Each row of a before or after table is a point. One or more steps were done to the points. Then noise was added and the rows were shuffled. The steps act on columns, c1 being the first. Name the steps. A step turns or swaps two columns, mirrors them in a line or flattens them onto one, adds a multiple of one to another, or multiplies or shifts one. Angles are multiples of 10 degrees, from the lower column toward the higher: turns from -170 to 170, lines from 10 to 170 but not 90. Use the fewest steps. Two steps may share a column if one is a turn and the other turns, adds or multiplies; they go together, in the order done. Otherwise the lowest column goes first.
In the rows, zero is written as 128.

Before (12 x 2)
117,87
169,169
107,154
161,112
107,140
189,165
132,100
110,154
139,161
142,157
106,130
171,144
After (12 x 2)
151,113
113,141
120,154
105,131
118,98
178,144
154,161
191,169
156,156
209,165
94,85
124,154
Steps: add 0.5 times c2 to c1

Before (12 x 4)
137,160,116,91
119,138,156,110
136,107,143,134
153,146,116,180
109,127,175,125
147,162,131,165
150,105,152,128
101,149,167,94
94,69,52,110
138,195,143,182
150,157,134,181
94,84,156,108
After (12 x 4)
137,120,135,160
145,132,114,175
129,59,73,124
103,146,119,151
115,90,90,118
152,193,171,64
112,97,77,117
124,95,167,131
154,177,137,162
159,112,148,177
117,148,118,140
106,107,83,99
Steps: turn c1 and c2 by -170 degrees; turn c3 and c4 by 110 degrees

Before (14 x 8)
163,174,169,148,88,159,120,135
170,156,178,162,135,183,168,134
144,153,148,163,139,146,117,112
109,138,77,168,112,159,146,142
153,117,142,93,158,67,119,172
113,115,148,106,166,137,116,186
138,136,90,209,121,162,126,119
146,102,156,155,143,113,116,204
146,90,139,104,182,110,130,189
112,155,106,203,111,152,179,124
150,157,134,137,163,177,147,131
140,142,157,129,168,102,114,176
136,181,128,165,162,146,136,162
183,181,94,149,110,165,140,136
After (14 x 8)
137,136,90,207,122,110,128,98
171,156,176,163,135,84,156,98
163,176,172,148,89,101,122,115
151,158,134,139,163,88,141,100
110,140,77,167,112,95,142,120
112,157,108,205,110,113,163,108
147,89,138,103,181,102,130,186
154,117,146,91,156,145,119,203
136,183,129,164,163,90,134,142
145,100,157,155,145,89,119,196
139,140,157,129,167,118,115,181
112,115,149,104,165,83,121,167
181,182,94,150,109,95,137,110
145,151,150,163,137,124,122,103
Steps: mirror c6 and c8 in the line at 110 degrees; multiply c7 by 0.7

Before (8 x 11)
142,109,145,116,194,121,124,105,90,129,158
110,123,103,124,168,144,127,116,123,163,147
115,154,145,175,176,114,123,114,107,151,166
167,119,133,145,100,170,104,188,80,127,94
194,118,132,156,103,165,119,136,107,205,96
142,187,119,133,129,48,171,65,170,145,83
100,136,168,121,151,85,160,68,163,142,73
178,67,135,159,88,151,123,166,127,130,106
After (8 x 11)
100,135,167,121,102,111,115,95,158,144,72
142,84,117,133,88,86,106,62,155,144,76
108,159,103,127,99,142,134,100,116,162,142
115,141,144,174,74,115,119,128,110,149,163
168,117,133,146,157,147,141,190,130,127,120
179,147,135,159,198,143,134,172,136,130,110
193,119,134,158,151,151,143,138,137,206,115
142,183,148,117,89,120,125,117,103,126,166
Steps: turn c2 and c5 by -140 degrees; add 0.7 times c3 to c8; flatten c6 and c7 onto the line at 30 degrees; flatten c9 and c11 onto the line at 120 degrees

Before (12 x 14)
180,145,170,69,86,146,152,155,167,92,124,144,121,169
134,129,113,88,110,152,147,172,97,81,123,177,91,83
164,83,146,64,81,172,106,123,104,115,119,176,122,103
125,109,148,118,142,186,121,143,138,132,113,183,145,174
166,140,157,55,108,125,92,150,167,154,116,182,154,92
116,139,160,133,86,144,165,173,144,161,141,143,155,168
100,113,114,95,133,111,146,109,86,112,117,126,122,169
159,165,84,117,114,141,87,163,126,161,177,143,152,135
104,87,98,138,177,156,80,92,123,152,80,84,62,98
158,157,116,82,153,130,174,157,110,129,182,155,138,95
149,105,108,52,153,127,96,164,86,114,142,109,141,125
120,110,165,83,119,90,118,132,181,132,152,127,65,116
After (12 x 14)
158,153,95,163,152,95,174,156,110,132,182,158,137,119
106,125,175,98,140,76,125,141,133,138,115,182,143,152
103,152,128,189,153,79,98,165,84,115,145,110,142,108
110,97,169,159,132,124,144,108,83,112,116,125,121,114
126,129,79,145,107,83,149,175,100,80,125,179,92,112
142,115,170,115,84,117,166,174,146,160,140,144,156,162
165,160,133,123,112,111,85,165,126,159,176,143,155,85
111,120,118,190,124,130,116,132,182,136,155,126,66,160
145,184,167,164,86,75,150,157,166,90,124,145,122,172
143,162,89,185,108,85,89,152,168,157,118,183,155,157
81,164,101,149,78,51,105,123,104,116,119,175,122,146
89,100,98,103,180,114,78,93,121,150,78,85,60,96
Steps: swap c1 and c2; swap c3 and c14; turn c4 and c6 by 140 degrees

Before (9 x 20)
135,103,120,88,133,158,102,109,103,91,120,108,131,158,123,94,152,126,114,144
99,106,148,125,121,160,108,127,94,155,141,169,116,109,93,113,119,135,162,163
128,148,94,119,129,153,165,131,137,157,111,116,148,125,133,116,131,156,161,156
109,149,156,139,116,111,148,166,141,160,113,122,142,138,112,157,142,136,105,150
107,99,103,113,134,112,133,127,148,101,77,114,125,100,132,151,121,131,94,115
116,123,158,114,115,140,119,108,106,122,143,122,86,98,157,134,152,129,94,108
100,137,163,123,111,131,165,136,129,160,143,133,122,139,152,105,87,155,118,170
138,101,158,119,114,103,100,108,80,118,95,165,126,135,122,124,112,179,103,127
96,122,141,146,118,97,153,144,109,94,143,129,128,145,138,99,142,137,116,130
After (9 x 20)
137,101,120,182,129,159,105,109,65,111,118,87,126,156,123,93,150,126,116,147
112,151,159,96,117,112,148,164,157,119,109,103,140,137,109,156,143,136,103,150
108,101,103,160,133,112,129,125,177,130,58,95,126,100,132,149,122,133,96,117
138,102,162,143,114,103,102,105,8,126,84,143,128,137,118,126,116,179,105,128
116,121,155,140,117,142,120,107,74,118,145,104,86,100,158,138,152,131,93,112
99,136,161,106,110,131,164,139,132,106,146,113,121,140,148,104,86,155,118,168
128,147,94,108,129,151,165,128,149,107,107,93,149,128,134,117,131,157,159,157
94,122,141,150,119,97,150,144,81,161,150,113,126,147,139,98,143,138,115,129
100,107,149,106,121,158,110,127,39,110,144,147,119,107,94,113,117,139,160,164
Steps: turn c4 and c10 by 120 degrees; multiply c9 by 2.5; multiply c11 by 1.3; shift c12 by -20

Before (12 x 32)
103,162,135,104,147,142,97,131,136,157,111,39,102,165,92,172,98,104,86,176,166,133,104,94,149,171,98,86,105,131,197,103
143,176,149,94,170,196,86,173,88,161,169,103,147,159,117,184,125,158,144,147,91,120,99,133,187,116,131,111,93,132,134,95
135,152,177,155,130,132,128,69,111,153,133,129,155,102,144,127,95,128,179,90,132,120,119,130,86,111,120,142,103,99,121,129
116,191,173,103,163,123,101,120,75,144,144,119,159,114,127,123,108,156,130,137,132,80,126,167,183,104,173,103,66,120,120,123
117,128,194,164,75,93,168,111,139,96,118,137,74,114,117,166,78,146,134,114,106,165,132,106,100,163,107,163,143,68,144,151
100,145,139,180,105,123,115,149,69,130,94,87,79,160,75,142,72,106,105,165,171,150,82,82,147,129,71,60,160,154,165,107
71,141,132,136,122,146,107,114,115,128,113,85,82,160,54,165,134,127,111,175,145,101,71,147,149,143,58,71,128,137,193,110
142,181,199,118,151,133,86,110,154,182,128,94,127,132,94,124,101,135,158,108,102,104,86,165,162,113,189,146,100,137,135,129
83,145,106,132,133,163,103,147,107,114,94,90,121,189,95,160,85,125,104,197,112,145,68,127,137,170,110,106,97,164,196,123
147,134,179,166,149,116,122,51,99,134,152,105,114,115,143,91,100,173,159,109,73,136,155,143,127,111,155,141,132,68,82,135
179,142,192,149,136,120,127,89,106,118,156,134,117,80,156,92,138,132,196,130,112,111,135,125,117,93,192,103,116,92,125,139
134,99,175,174,89,78,115,107,152,96,138,118,78,122,119,119,71,117,168,110,124,143,183,153,85,135,89,140,134,115,119,154
After (12 x 32)
72,144,133,138,125,179,107,115,120,131,111,85,81,160,51,165,132,129,120,175,197,102,142,128,152,121,59,68,124,136,192,113
103,166,137,100,151,151,96,131,135,155,110,38,102,166,95,170,101,107,98,176,212,134,138,175,145,124,98,81,89,135,202,101
135,150,173,153,133,136,126,66,112,153,136,130,152,103,142,126,96,122,133,91,181,121,131,110,91,132,119,142,135,96,122,126
80,142,109,133,136,189,96,143,105,113,94,93,115,194,92,164,88,127,109,196,164,147,163,162,139,119,111,107,96,165,196,124
177,145,192,152,134,124,125,92,103,121,156,138,120,82,152,94,139,130,152,124,163,109,121,105,118,135,197,106,155,90,124,142
142,181,196,120,151,170,89,107,150,181,129,93,128,131,90,123,100,133,121,106,152,98,136,89,164,118,189,146,124,138,139,130
148,131,178,165,148,101,127,50,95,135,159,102,114,114,140,91,100,176,148,113,123,137,115,112,126,131,151,145,145,65,81,125
135,102,174,175,94,71,116,104,146,97,143,119,75,124,116,113,71,119,150,111,178,138,76,122,87,119,90,142,151,116,123,157
102,143,136,179,103,175,114,151,69,131,94,86,74,163,78,141,75,108,131,165,222,147,127,165,148,144,70,60,140,156,160,109
118,192,173,101,166,129,96,119,75,140,139,122,158,114,125,118,112,158,98,134,183,79,123,80,179,121,172,108,91,120,121,121
120,132,192,163,77,120,167,112,138,100,115,135,74,119,114,163,78,147,137,106,155,168,93,171,100,129,106,165,140,73,146,151
141,175,152,94,170,156,81,177,89,168,170,100,151,155,118,191,121,158,121,148,143,120,198,113,182,133,128,107,114,134,135,90
Steps: turn c6 and c23 by 90 degrees; flatten c19 and c29 onto the line at 50 degrees; shift c21 by 50; turn c24 and c26 by -130 degrees; multiply c26 by 0.4

Before (11 x 64)
142,101,132,133,108,141,144,180,143,111,111,160,105,157,143,140,121,130,85,125,138,120,135,158,128,132,148,117,155,186,148,150,165,103,141,132,165,106,71,113,158,86,104,141,101,116,132,136,170,99,154,124,167,198,110,65,116,111,106,121,123,136,128,111
125,106,157,111,145,155,155,159,141,153,106,160,81,171,121,118,103,140,103,151,159,113,117,116,114,100,143,85,135,192,141,157,157,107,133,93,163,116,121,125,99,103,122,102,109,104,112,114,128,128,151,135,149,148,119,79,176,101,65,124,135,108,110,117
161,106,126,94,146,148,116,183,109,138,95,132,61,179,97,158,129,159,106,101,143,112,138,148,147,142,158,129,127,192,122,161,128,110,104,152,145,126,92,79,99,129,139,101,136,120,89,91,143,129,159,113,143,158,86,109,138,116,126,105,109,141,130,145
177,198,149,138,72,72,149,80,99,132,164,125,177,87,156,140,157,180,170,180,93,141,116,134,128,168,122,107,117,130,91,138,94,150,121,169,113,120,151,159,142,207,181,125,123,168,89,113,76,96,128,94,91,140,186,68,144,141,108,99,56,100,128,101
188,115,106,130,155,142,148,165,132,98,128,129,90,178,112,121,117,158,122,110,117,130,124,162,130,85,144,99,119,185,140,138,175,131,146,112,162,107,122,86,124,120,102,84,159,135,121,117,177,93,171,122,138,153,63,82,163,134,79,116,141,109,108,155
150,119,150,110,166,157,113,126,172,124,117,188,97,146,145,120,124,139,92,125,141,125,158,133,145,113,151,122,157,138,145,134,135,122,121,110,162,115,92,49,106,77,75,122,113,111,130,136,143,138,136,97,153,145,91,96,159,144,109,94,133,131,125,107
169,135,116,132,152,150,130,130,141,101,122,149,79,185,137,147,84,134,145,110,164,118,143,135,177,98,164,122,146,204,126,152,179,115,139,100,146,126,101,95,148,109,113,108,114,109,125,98,148,129,166,131,156,155,104,66,187,80,111,146,123,138,170,127
164,129,135,86,115,148,190,112,148,180,163,178,156,104,167,162,150,161,109,128,124,134,109,119,124,145,92,125,152,80,179,128,46,83,166,166,148,157,152,183,152,58,96,137,101,59,102,83,114,147,114,86,163,95,141,182,92,115,133,107,133,175,150,170
153,220,153,145,56,35,157,60,65,96,167,121,189,88,145,162,112,169,160,142,115,118,111,113,95,153,130,129,135,166,26,182,108,133,162,177,116,71,132,144,135,202,179,152,87,135,92,121,113,97,81,115,73,108,174,129,115,135,85,98,42,111,112,165
172,129,144,70,114,98,196,125,110,138,114,150,203,106,159,155,144,132,153,127,137,124,162,97,110,119,124,162,166,85,180,115,53,111,167,141,186,131,93,187,174,104,147,120,110,56,78,109,96,158,86,110,150,95,182,165,93,122,115,75,144,169,136,165
103,186,144,140,70,50,151,79,65,93,117,113,183,88,139,119,135,179,170,162,100,109,130,119,130,163,118,145,157,118,98,133,132,113,127,202,122,127,147,170,135,182,148,158,97,129,144,110,129,107,57,139,97,147,162,118,138,166,76,95,25,84,172,141
After (11 x 64)
161,105,126,93,145,148,117,184,124,139,102,131,60,180,97,158,129,158,106,100,144,111,138,148,146,144,81,130,127,192,122,128,130,112,104,152,145,124,138,79,100,166,139,101,151,120,89,91,142,129,159,112,143,158,86,109,139,116,126,106,108,142,130,146
103,187,144,140,70,50,151,80,69,93,85,111,183,88,140,120,135,179,169,161,100,109,129,120,131,164,147,144,157,117,97,96,132,112,127,202,122,126,121,170,135,114,149,158,173,129,144,110,128,107,56,139,96,148,162,117,140,167,77,94,24,84,172,142
165,129,135,86,115,147,191,112,115,179,199,177,155,104,166,163,150,161,108,128,124,135,109,119,123,145,171,125,153,80,179,155,46,81,167,167,148,156,133,183,153,144,96,137,89,59,101,83,116,145,114,85,163,95,141,182,92,114,132,107,133,175,150,169
172,128,144,70,114,98,196,125,102,138,133,150,201,106,157,154,144,132,154,127,137,125,161,98,110,118,111,162,166,85,180,159,53,111,167,141,186,131,157,185,174,131,147,119,141,56,78,108,96,159,86,111,150,93,182,165,92,122,115,75,145,169,136,165
154,221,153,146,57,34,157,60,62,96,109,120,189,88,145,160,111,169,160,141,116,118,112,113,94,153,130,129,135,166,24,31,108,135,163,178,116,70,123,145,134,134,180,153,177,135,92,121,113,96,82,115,72,108,174,129,116,134,86,98,42,111,112,166
142,101,132,134,108,139,144,180,112,110,141,160,105,157,143,139,121,131,86,123,139,120,136,158,128,132,77,117,154,185,148,154,166,103,141,132,165,105,159,113,158,169,102,140,95,115,131,135,171,99,154,124,167,195,109,65,116,110,104,120,123,137,129,110
126,107,158,111,146,155,156,158,119,153,126,160,82,169,121,119,103,141,105,151,159,114,117,118,115,100,112,86,135,192,141,142,156,107,133,93,163,115,124,125,99,171,122,102,105,104,113,114,127,127,151,136,147,147,120,79,176,101,66,123,134,108,109,118
188,116,107,130,154,141,150,164,157,99,135,130,91,179,113,120,117,158,122,110,117,131,124,162,129,85,112,100,120,186,141,129,174,132,146,113,162,108,122,85,123,140,102,85,132,136,122,117,176,92,172,122,138,152,62,81,162,134,80,116,139,108,107,156
177,198,150,139,73,71,148,80,109,132,105,125,177,88,156,140,158,181,171,179,94,141,116,135,128,167,148,108,115,129,91,52,94,149,122,169,113,120,115,160,143,95,183,124,168,168,88,113,75,96,127,94,90,140,185,70,145,141,108,99,56,100,129,101
149,119,149,111,165,156,114,125,137,125,152,188,96,144,144,120,123,139,93,125,142,126,159,133,145,112,87,123,157,139,144,166,136,121,121,110,162,115,141,49,107,156,75,121,67,110,130,138,143,138,134,97,152,145,89,96,159,144,109,94,133,131,125,107
169,135,116,131,152,151,129,130,122,102,135,149,79,186,138,148,83,134,142,109,165,117,144,134,178,98,84,121,144,205,126,132,179,116,137,100,146,126,126,95,147,157,113,107,105,109,125,98,148,128,167,131,156,154,104,65,187,80,111,145,122,137,169,126
Steps: turn c9 and c45 by -60 degrees; add 0.3 times c43 to c45; turn c11 and c42 by 40 degrees; turn c32 and c42 by 120 degrees; turn c27 and c39 by -140 degrees
